Rows are points. Two turns around zero, p and q, are shown by what they do to some points. Write where each new point lands after one turn and then the other. Backwards means that the second turn is done in reverse. Each puzzle has new turns, and all numbers are rounded.

Turn p:
[ 0.25 -0.41  0.10] => [ 0.16  0.17 -0.43]
[0.39 0.34 0.04] => [-0.47 -0.16 -0.15]
[-0.22  0.05  0.01] => [0.06 0.04 0.21]
[-0.45 -0.34 -0.17] => [0.55 0.06 0.21]
[0.30 0.21 0.28] => [-0.42  0.12 -0.15]
[-0.26  0.16 -0.25] => [ 0.10 -0.23  0.31]
Turn q:
[ 0.43 -0.32  0.23] => [ 0.10 -0.31  0.48]
[-0.10  0.21  0.16] => [-0.23  0.17  0.00]
[-0.15 -0.40 -0.15] => [ 0.13 -0.38 -0.21]
[-0.09  0.06  0.19] => [-0.22  0.02  0.02]
[-0.08  0.44 -0.44] => [ 0.23  0.50 -0.30]
Where do these land?
q, then p: [0.22 0.13 0.25] => [-0.15  0.28  0.15]
q, then p: [-0.20 -0.14 -0.91] => [-0.07 -0.75 -0.57]
q, then p: [ 0.03 -0.19  0.17] => [ 0.16  0.19 -0.04]
q, then p: [0.18 0.06 0.20] => [-0.10  0.24  0.09]
p, then q: [-0.05  0.17  0.11] => [-0.20  0.02 -0.06]
q, then p: [-0.18 -0.03  0.19] => [0.20 0.03 0.17]
